Rows are points. Each copy is the shape, with its points in the same order, stretched, turned, moved and blurred by noise. Is it also mirrored, or only turned?

Shape:
[[-49   5]
 [-28  -8]
 [ 30  14]
 [-39  20]
 [-49  26]
 [ 68  -5]
 [-18  -8]
 [-23  61]]
Copy 1:
[[  7 -19]
 [-10   0]
 [  1  60]
 [  2 -13]
 [ 19 -24]
 [-16  95]
 [-10   9]
 [ 56  12]]
Copy 1 is: mirrored
Copy 2 (8 x 2):
[[ 24  52]
 [ 19  26]
 [-36   0]
 [  6  58]
 [ 10  70]
 [-50 -46]
 [ 12  18]
 [-33  77]]
Copy 2 is: mirrored
Copy 3, 8 rows:
[[ 26 -49]
 [  9 -34]
 [ 17  25]
 [ 38 -36]
 [ 45 -46]
 [ -8  56]
 [  6 -24]
 [ 71 -13]]
Copy 3 is: mirrored

Shape:
[[ 30  -4]
 [-69 -21]
 [ 81 -33]
 [ 62  27]
 [ 39  -8]
 [-40 -12]
 [  3   6]]
Copy 1:
[[ 36 -30]
 [-58  32]
 [ 55 -95]
 [ 87 -30]
 [ 40 -42]
 [-25  14]
 [ 21  -3]]
Copy 1 is: only turned
Copy 2:
[[ 22   4]
 [-77 -48]
 [ 88  -8]
 [ 43  51]
 [ 27  -1]
 [-50 -28]
 [-12   6]]
Copy 2 is: only turned
Copy 3 (7 x 2):
[[ 16  19]
 [-26 -73]
 [ 67  47]
 [  7  64]
 [ 20  26]
 [-18 -40]
 [-10   3]]
Copy 3 is: only turned
Copy 4 (7 x 2):
[[-13 -25]
 [ 43  56]
 [ -5 -81]
 [-52 -38]
 [-10 -31]
 [ 25  35]
 [-11   2]]
Copy 4 is: mirrored

Shape:
[[-24 -25  16]
 [-21  25  29]
 [-36  42   6]
 [ 34 -12  20]
 [ 18 -89 -22]
 [-32  30 -47]
 [ 32  41  23]]
Copy 1 (7 x 3):
[[-21 -44   7]
 [  1   9  36]
 [-13  33  21]
 [ 29 -31 -25]
 [-41 -95 -71]
 [-45  46  -8]
 [ 40  27  -8]]
Copy 1 is: only turned
Copy 2, 7 rows:
[[ -3 -29  -5]
 [-18 -10  37]
 [-38  14  20]
 [ 34  -7  13]
 [ 47 -37 -69]
 [-34  36 -13]
 [ 23  19  53]]
Copy 2 is: only turned

Shape:
[[ 50 -39  52]
 [ 19 -27 -34]
 [-31 -68  10]
 [  8  17  18]
 [  7  11  -1]
 [-33  32  28]
 [ 46 -47 -18]]
Copy 1:
[[ 46 -19  68]
 [ 35   6 -14]
 [ 18 -64 -19]
 [-21  16  37]
 [-11  10  20]
 [-71  -8  15]
 [ 63   1   3]]
Copy 1 is: only turned
Copy 2:
[[ -7  10  95]
 [ -8 -41   2]
 [-79  11  28]
 [ 10  12  25]
 [  0   8   3]
 [-17  49  -7]
 [-18 -43  40]]
Copy 2 is: only turned
Copy 3:
[[ 67  30  37]
 [ -6  46 -16]
 [-34  44  72]
 [ 16  -8 -14]
 [  7   2 -17]
 [ -7 -40  -2]
 [ 19  64  -1]]
Copy 3 is: mirrored
Copy 4:
[[ 12 -65  47]
 [ 17 -35 -42]
 [-50 -30 -15]
 [ 22   3  15]
 [ 22   0  -6]
 [  0  42  17]
 [ 22 -69 -24]]
Copy 4 is: only turned

Shape (7 x 4):
[[ 70  53 -44 -47]
 [ 77  65 -11 -12]
 [  0 -44   3  34]
 [  7 -43 -17  16]
 [ 28 -44  22 -11]
 [ -9 -33   7   5]
 [-37  20   7  -2]]
Copy 1:
[[ -9  72 -35 -92]
 [ 18  93  -5 -63]
 [ 25 -21 -17  31]
 [ 14 -21 -35   7]
 [ 37 -37   2 -20]
 [  3 -24  -5  11]
 [-39  22  19  11]]
Copy 1 is: only turned
Copy 2 (7 x 4):
[[ 71  13  -2 -88]
 [ 95  45 -13 -55]
 [  1 -48 -44  21]
 [  3 -50 -37  -4]
 [ 39 -50   2  22]
 [ -6 -45 -12  19]
 [-14  11  11  12]]
Copy 2 is: only turned

Shape, 7 rows:
[[-25  -2  16 -14]
 [ 33  -8  30  -8]
 [  3  24 -20 -61]
 [-50   5 -14  41]
 [ 10  14 -12  33]
 [ 63  43  33 -17]
 [ 23 -47   3 -25]]
Copy 1:
[[-32 -17  27  -5]
 [ 26 -18   7 -30]
 [-12 -40  -8  26]
 [-53  29  42   7]
 [  7  20  27  -2]
 [ 58 -34  25  -2]
 [  1 -13 -22 -46]]
Copy 1 is: mirrored
Copy 2:
[[ 44   6  -8  18]
 [ 29  34  14 -28]
 [  7  77 -26  16]
 [ -6 -53   9  49]
 [-32  -5  22  15]
 [ 10  95  58 -12]
 [ 21  16 -46 -44]]
Copy 2 is: mirrored
Copy 3, 7 rows:
[[-25  20 -10 -18]
 [ -3 -26   3 -18]
 [ 34  33  23 -18]
 [-51  31 -28  30]
 [ -8  -5  -9  30]
 [ 48 -35 -25 -17]
 [-19 -13  61 -15]]
Copy 3 is: mirrored

Shape:
[[  7  23  30  46  33 -34]
 [-20 -30  21  15 -12 -22]
 [ 20 -12 -10 -16   0  16]
 [-56  30  43  30   9 -22]
 [-53 -42  31  11   9 -13]
 [-28 -46   7 -14 -13 -20]
 [ 25  -9 -14 -16 -18  -2]
 [ -6 -31 -27   7 -31  -4]
 [-38   7  39  23  37 -60]
 [ -5 -33  -5  -5 -26 -19]
 [-24   4  53  47  22 -22]
 [  1  -9 -34  11   7   7]]
Copy 1:
[[-37 -42  49  43 -21   8]
 [ 27 -21  17   8 -51   1]
 [-12 -13 -11 -36  21 -22]
 [  2  23  47  68 -36  20]
 [ 58 -15  38  21 -27  20]
 [ 52 -19   9  -8 -26 -25]
 [-12 -18 -22 -37  -4 -39]
 [ 23 -21 -31 -18 -22 -14]
 [  5 -30  68  71 -28 -13]
 [ 28 -21 -14 -22 -30 -27]
 [ -3 -15  61  51 -45  35]
 [  0 -35 -20  -6  24  -3]]
Copy 1 is: mirrored
Copy 2, 12 rows:
[[-31  -9  62  44   2  -6]
 [ -1 -55   1   9  -6  -8]
 [-14  -6  -1 -25  13  29]
 [-26 -63  53   5 -26 -24]
 [-12 -95  -4  -3 -11   7]
 [ -4 -73 -27 -15  13  -5]
 [ -6  -1  -3 -18  17   7]
 [ -7 -31 -31 -11 -14  -6]
 [-39 -68  44  31  22 -33]
 [ -1 -40 -20  -8   9  -9]
 [-14 -49  56  35 -20   1]
 [-35 -16 -14  -9 -11  12]]
Copy 2 is: only turned
Copy 3:
[[ 31  59  12  54 -24  44]
 [ 26  -5  -5  45  10  -4]
 [  1   0 -13 -12  -4  41]
 [  9  37  49  51 -23 -29]
 [ 17   5  17  46  55 -23]
 [ 28 -12 -21  15  32 -20]
 [ 18 -12 -29   0 -16  30]
 [-10 -25 -44  23   3  -2]
 [ 41  73  26  49  -4  -9]
 [ 26 -18 -34  21   5  -4]
 [ 39  36  41  61   2  18]
 [-25  -1 -28  10   0  26]]
Copy 3 is: only turned

Shape, 10 rows:
[[-39  20  14  41  31 -11]
 [-18  38 -16  37 -56  32]
 [-59  42  35 -23  15  32]
 [ 64   1  28  35 -34  37]
 [-25 -58 -10  41  11  48]
 [-31 -23  18 -14 -36 -12]
 [ 46 -57 -36 -59 -15  63]
 [ 36  -8  65  33  31 -16]
 [-51 -24 -38 -23  15  32]
 [-36  42  28  15 -22 -13]]
Copy 1 (10 x 6):
[[ 17  -8 -67  20   6  21]
 [ 69 -14  32  49 -45  53]
 [  4  24 -51   1 -55  77]
 [ 54  11  34 -32   9  59]
 [ 13  55  14  35  17  10]
 [-37  -5  35   7 -43  16]
 [ -1  67  62 -32 -40 -36]
 [ -7   2 -54 -62  49  40]
 [ -4  52  -6  37 -43 -27]
 [ 10 -32 -20  12 -32  52]]
Copy 1 is: mirrored
Copy 2, 10 rows:
[[-38   1   0  30  24 -15]
 [  5   8  22   3  32  62]
 [-12 -28  16 -24  59 -15]
 [ 25 -59  -1  32  -4  61]
 [-45 -17 -49 -10   4  42]
 [-47 -21  30 -24  -7  26]
 [ 26 -42 -40 -56 -47  34]
 [-22 -65   2  54  -8  -7]
 [-28  11 -25 -46   4   0]
 [-23  -8  45  15  30  11]]
Copy 2 is: only turned
Copy 3, 10 rows:
[[-35  35  28   9 -45  53]
 [-61 -16 -53 -68 -40  13]
 [-16  54   5 -36  12  59]
 [ 28 -38  -5 -68 -40 -44]
 [-40 -56  39  -9  13  32]
 [-37  35 -29  10  28 -16]
 [ 66 -95 -33  -3  71 -10]
 [ 41  42  46   2 -38 -16]
 [-26 -23 -11  20  45  65]
 [-42  60 -22 -22 -34   9]]
Copy 3 is: only turned

Shape, 11 rows:
[[ 13  30  32  21  34  13  17 -17]
 [-71  14   0  -7 -82  12 -40  19]
 [-33  26 -22 -30  28 -54  25 -15]
 [  7  20  28 -31   3  11  33  25]
 [-44 -30 -23   7 -27   4  33 -15]
 [ 20  23  23 -31   3  -5 -16 -15]
 [ 46  37  31  18 -24  -8   3   8]
 [ 32 -12  23  34  19 -68  12  79]
 [ 28 -79 -34  14  29  16   5  13]
 [ 27  13  33  -2 -27   9  18  17]
 [-16  28 -60 -13  -7  22  23  -8]]
Copy 1, 11 rows:
[[-57  -3  31  15  14 -17  23  -9]
 [ 35 -32  -5  -9 -11  95  19 -15]
 [ 17 -48   0  29  -4 -41   6 -41]
 [-52   9 -27  41 -33  -7   4 -10]
 [ 18 -17 -22 -32 -32  -1  56  -9]
 [-14 -23  25  44  12   0   3  23]
 [-41  31   7  47  33   7  32   7]
 [-70  31 -70  19  59 -39 -21 -21]
 [  2  19 -20 -51  12 -33  -5  42]
 [-50  27 -19  34  -7   7  26   9]
 [ 58   6  28   3 -35  -2  16 -31]]
Copy 1 is: only turned
Copy 2, 11 rows:
[[-39   1  -8 -58  -9 -19 -28  20]
 [ 18  -8 -14  -3  14  -2 -54 -79]
 [ -8 -79 -36 -49  10 -21 -26  11]
 [-50 -35 -10   7 -31  -4 -27   2]
 [ 27 -26 -26  -7   6  25  -6 -19]
 [-20 -16  12 -27 -15 -35 -16 -16]
 [-11  -8  17 -28 -35 -31 -49  12]
 [-24 -35 -15  32   5 -37 -77  73]
 [  8   9  40  23  29  27  20  39]
 [-18  -7   5   0 -38 -11 -33  -6]
 [ -1 -50  11 -54   7  30 -28 -14]]
Copy 2 is: only turned

Shape (11 x 8):
[[  1  12  -3  16   2 -21  -9  -1]
 [-31   2   1  10   8   2  26  32]
 [-16 -14  -7  27 -13  -9 -13  13]
 [  6 -15  23  -2 -26 -16 -28 -12]
 [-24  24 -10  33 -36 -11   7  10]
 [ 26   4   5   0 -27  -2  -7  13]
 [  6 -25  43 -13  13  25   7 -21]
 [  0 -22  -4  -2 -24 -26  11 -10]
 [ 10 -13  12  27 -11   2   0   7]
 [ 13 -17  13 -24   0  35 -16 -10]
 [-24 -15  55 -20  38  44  12  33]]
Copy 1, 11 rows:
[[-21   5 -11  10   7 -12  13   0]
 [ 25  24   7  -8 -25 -32  19  22]
 [ -8   9 -28  -2   0 -35   3  -2]
 [-17   4 -25   0  22  -1 -37 -12]
 [-26  41 -37   9 -16 -27   4  35]
 [ -1  29 -24  24  -6   9 -14  -3]
 [ 30 -32   3   1  23   4 -32  10]
 [-28  -5  -7  17 -17 -26 -30   7]
 [  2  11 -22  25  13 -27  -5   2]
 [ 33 -25 -13   0  -1  32 -27  -6]
 [ 93   4  19 -43  15  -1   4   8]]
Copy 1 is: only turned
Copy 2 (11 x 8):
[[ -1   0  11   7  -5 -11   7 -20]
 [ 11  30 -11   5  -1 -33   0  10]
 [ -1  -3  12  20  -3 -24 -16   1]
 [-10  10  17  19  10  28 -21 -13]
 [ 39   5  11  27  14 -25 -10 -17]
 [ 22   1  -4  -3  -2  24 -16 -21]
 [-25  21 -19   2  29  37  15  22]
 [  9  15  32   8 -11   4  -8  16]
 [  4  -7  -7  19  -1   8   2   0]
 [-17   2 -13 -24  28  25 -11  11]
 [-29  51 -58  -9  32  10   2  15]]
Copy 2 is: mirrored
Copy 3 (11 x 8):
[[ 21  -2   5  -5 -29 -18   7 -14]
 [-11 -35 -37  28  -2  -1   2  -9]
 [ 18 -23  -6 -13 -38   9   0 -27]
 [  4  10  27 -29 -75   5  -6  -2]
 [ 40   2 -15  34 -45  17  13 -24]
 [ 13 -21  27   5 -45  14 -14  21]
 [-57   7  19  -7 -16  -2 -15 -10]
 [ 20  16 -17 -13 -37   5 -35   2]
 [ -1 -24   7   4 -37   1 -18 -21]
 [-34  -6  45 -23  -4  29   3  15]
 [-95 -56   0  16  -1  -6  17   3]]
Copy 3 is: mirrored
